Each row is a point. Each copy is the shape, with its points in the same order, turned, moved and blurred by noise. Is it also mirrored, or only turned?
In the rows, 128 means zero.

Shape (9 x 3):
[[131 122 116]
 [143 112 132]
 [153  57 112]
 [ 97  83 105]
 [123  76  74]
 [132 105 163]
 [109 117 161]
 [ 83 128 164]
 [ 98  94 136]]
Copy 1:
[[143 116 132]
 [153 104 120]
 [179  64 152]
 [122  84 166]
 [155  95 185]
 [136  81  96]
 [115  90 101]
 [ 85  95 101]
 [113  78 134]]
Copy 1 is: mirrored
Copy 2:
[[129 126 107]
 [140 129 124]
 [165  78 114]
 [104  87 101]
 [140  80  74]
 [130 128 156]
 [109 123 153]
 [ 75 127 154]
 [104  98 135]]
Copy 2 is: only turned
Copy 3 (9 x 3):
[[144 125 131]
 [157 119 148]
 [210 136 132]
 [160 174 126]
 [183 155  95]
 [158 129 182]
 [135 143 177]
 [114 160 180]
 [151 166 155]]
Copy 3 is: mirrored

Shape, 11 rows:
[[136 106 122 133 135 174]
 [ 91 137 208 126 146 175]
 [122 128 171 159 134 129]
 [ 62 101 174 142 140 162]
 [104 187 130 107 104 112]
 [164 125  79 118 108 152]
 [121 122 117  92 129 105]
 [140 142  81 150 114 168]
 [143 138  93 115 157 148]
 [163 137  86  82  88 125]
 [142 145  81  77  90  96]]
Copy 1:
[[127 112 112 144 129 152]
 [ 61  98 169 126 175 143]
 [116 109 151 147 169 104]
 [ 53  97 140 149 139 116]
 [107 201 156 118 161 109]
 [172 161 105 135 116 151]
 [123 156 109  94 135  95]
 [148 164 107 169 128 155]
 [135 152  82 123 152 145]
 [169 187 121  95 107 133]
 [158 202 116  90 109 103]]
Copy 1 is: only turned
Copy 2 (11 x 6):
[[125 116 144 112  96 169]
 [ 44 166 165 115 106 142]
 [ 88 132 158 163 106 134]
 [ 40 114 139 113  93 135]
 [ 99 155  95 158 173 158]
 [170 109 122 127 129 188]
 [126 110 119 124 162 128]
 [147 121 103 139  99 196]
 [157 137 110 114 113 148]
 [166 110 121 127 180 184]
 [159 106 100 137 197 164]]
Copy 2 is: mirrored
Copy 3, 11 rows:
[[145 121 104 128 134 182]
 [ 94 105 170 186 143 185]
 [149 115 150 180 133 139]
 [103  64 133 163 138 163]
 [ 88 174 120 148 121 106]
 [157 167  77 107 118 167]
 [131 136 133  97 114 122]
 [147 150  58 136 146 153]
 [144 154 113  99 159 155]
 [143 190  96  89  86 147]
 [128 185 107  81  85 106]]
Copy 3 is: only turned

Shape (13 x 9):
[[ 90 137 138 103 161 157 176  74 143]
 [108 128 133 174 204 133  95 188 145]
 [168 160  90  99  85 112  84  89 122]
 [128 124 168  98 148 137 118 171 161]
 [112 138 153 139 161 102 135  95 102]
 [119 124  80 136 122 118 149 142  81]
 [ 92 105 134 135 115  88 121 170 176]
 [ 99  88 110 122 134 106  90  91 126]
 [ 75 132 114 107 161  96 152 177 156]
 [175  75 130 105 113 108 142 100 154]
 [110  99 117 123 155 151 149 144 122]
 [131 177 114 146 161 104 177 155 129]
 [122 121  90 111 175 113 191 106  84]]
Copy 1 (13 x 9):
[[102 100  76 139 130 129 121  52 160]
 [115  92 120 127 161 177 164 184 207]
 [178 149 111  56  79 156  86 116 119]
 [142 150 105 170 126 144 116 142 195]
 [124 134 133  92 141 121 153  87 169]
 [129 111 116  85 156 106 120 144 104]
 [113 138 107 145  80 110 148 180 168]
 [112 110 118  71  94 109 106 126 184]
 [ 98 144  60 134 141 112 157 165 165]
 [199 112 104 120  86  81 110 116 165]
 [121  95 104 136 152 116 114 134 158]
 [142 132  92 128 162 147 186 131 117]
 [132  99  76  86 181  91 139  95 128]]
Copy 1 is: mirrored
Copy 2 (13 x 9):
[[154 139 117 130 186 167 185 171 123]
 [140 160 154 161  99  86 115 168 203]
 [122 121 131 148 117 176  84  78  79]
 [155 153 153  97  79 143 142 166 147]
 [159 117 146 130 174 127 103 162 129]
 [ 79 106 116 133 138 102 118 136 121]
 [124 132 116 123  72 140 100 207 131]
 [120 121  96 129 150 176  76 148 147]
 [127 162  93 112 102  95 141 195 128]
 [152  61 107 118 100 184 126 130 120]
 [105 115 118 120 134 130 157 156 162]
 [147 123 137 159 126  67 150 155  99]
 [125  98  87 125 188  99 154 132 123]]
Copy 2 is: mirrored
Copy 3 (13 x 9):
[[109 170 190 103 119 170 113 148 135]
 [117 147  90 180 134 132 163 190  60]
 [152 144  98  85 147  82 112  87 165]
 [127 112 136 112 117 131 142 129  51]
 [115 175 150 131 102  98 116 168 126]
 [132 156  81 127  89 138  80 151 144]
 [ 67 104  89  90 112 120 134 155  79]
 [ 77 148 109 124 157 104  84 129 125]
 [102 150  94  79 111 160 120 183  65]
 [126  77 150  97 146 104  79 137 129]
 [124 138 122 145 110 163  93 158  97]
 [158 151 110  97  83 134 147 200 127]
 [147 180 133 114 104 148  53 195 142]]
Copy 3 is: mirrored
